Rows are points. Examples show where two turns around zero, p and q, send a point. Where does a point land after both, in the order given? Backwards means that the second turn is done in reverse. Each puzzle has new turns, and all numbers are rounded.
In the rows, zero is written as 128.

Turn p:
[140 141] => [142 139]
[162 153] => [165 148]
[115 128] => [115 130]
[124  65] => [115  66]
[ 99 153] => [103 157]
Turn q:
[103 106] => [109 101]
[105 101] => [112  96]
[111 138] => [109 134]
[129 140] => [126 140]
[192 155] => [184 169]
Where do these land?
q, then p: [181 120] => [182 125]
p, then q backwards: [ 87 122] => [ 88 137]
p, then q: [126 109] => [128 109]
q, then p backwards: [118 161] => [107 155]

Turn p:
[129 159 105] => [107 149 103]
[169 108  96] => [171 136  93]
[139 122 149] => [141 133 148]
[ 75 123 162] => [ 93  93 167]
Turn q:
[103 129 151] => [100 115 142]
[112 120  95] => [121 132  91]
[147 144  50] => [156 178  69]
[138 109 174] => [134  94 165]
[125 147 136] => [119 141 141]
[143 120 162] => [138 110 160]
Where do these land?
p, then q: [ 66 102 175] => [107  52 150]
q, then p: [127 122  73] => [123 142  75]
p, then q: [155 144 144] => [127 153 153]
p, then q: [156 128 130] => [143 149 140]
q, then p: [119 149 147] => [109 126 151]
q, then p: [145 123  98] => [137 148 101]

Turn p:
[142 162 154] => [138 170 139]
[152  84  80] => [133  84  74]
[105 129 164] => [135 130 170]
[104 112  96] => [ 99  97 120]
[136 153 146] => [133 158 137]
Turn q:
[ 93 126 123] => [ 98 133 109]
[146 161 103] => [136 164 154]
[162 137 146] => [151 114 157]
[149 123  92] => [156 158 121]
[ 90  93 176] => [98 71 99]
Where do these land?
p, then q: [129 126 183] => [146  96 169]
p, then q: [113 138 118] => [109 126 121]
q, then p: [114 153 101] => [105 155 144]
q, then p: [142  71  87] => [117 141  59]
p, then q: [143 153 152] => [125 133 165]

Turn p:
[ 98 112 114 137] => [111 110 120 156]
[ 88 152 128 138] => [ 86 143 126 145]
[184 106  77 129] => [203 130 120 150]
[117 133 150  84] => [111 125  98  91]
[153 137 170 152] => [129 133 175  99]
Turn q:
[156 153 184 132] => [157 123 183 103]
[134 117 124 139] => [127 120 129 143]
[ 83 139 114 133] => [100 166 115 130]
[103 115  72 152] => [109 147  87 174]
[173 152 130  96] => [177 112 120  98]
[117  85  94 132] => [ 99 108  96 157]
[129 135 180 112] => [125 121 167  90]
Where do these land?
p, then q backwards: [122 162 111 147] => [103 144 121 158]
p, then q backwards: [160 149 112 105] => [132 170 110 116]
q, then p backwards: [ 69 154 155 107] => [123 186 171 117]
p, then q: [164 107 138 166] => [138  92 171 118]
p, then q: [129  69 145 148] => [ 98  75 145 139]
q, then p backwards: [124 127 107  93] => [123 126 129  87]

Turn p:
[113 114 122  73 145 110] => [141 129 142  83  87 124]
[117 132 191 128 162 123] => [155 110 186 155 116 133]
[101  99 132 151 116 129] => [ 88 118 139 139 126 111]
[149 137  99 152  89 109] => [122 125  72 140 142 110]
[118 107 120 146 163 133] => [116 123 158 111 154 115]
[106 183 139 150  90 115] => [138 164 106 185 115 108]
[193 124  92  96 130 176] => [137 128  91  81 156 195]
Turn q:
[152 122 113 156 152 121] => [133 117 147 127 170 131]
[166 130 168 170 180  80] => [ 97 113 172  71 183 105]
[ 90 117  98 134  81 153] => [143 104  86 174 102 133]
[150 144 114 134  97 142] => [140 140 128 163 131 103]
[ 93 114 163  61 162 176] => [132 146 153 102  52 184]
[114 125 129 113 113 158] => [138 128 127 146  95 136]
[132 163 132 150 163  98] => [ 82 136 140 115 166 129]
[147 115  89 124  97  90] => [158 141  84 130 161 108]
[107 122 145 110 107 134] => [129 126 113 124  92 123]
Where do these land?
p, then q: [159 161 158 121 143 144] => [144 126 180 146 137 117]
q, then p: [125  98  97 151 133 151] => [112  98 136 120 164 148]
q, then p: [116 117 185 142 114 155] => [103  91 114 147  83 119]
q, then p: [126 152 118 148 142 107] => [126 146 160 119 132 111]
p, then q: [120 166  77 117 100 114] => [113 173  98 159 161 132]
q, then p backwards: [114 115 168 110 180 154] => [113  95 149  79 152 158]
q, then p: [136  86  94 105  83  72] => [162 134  80  62 156 119]
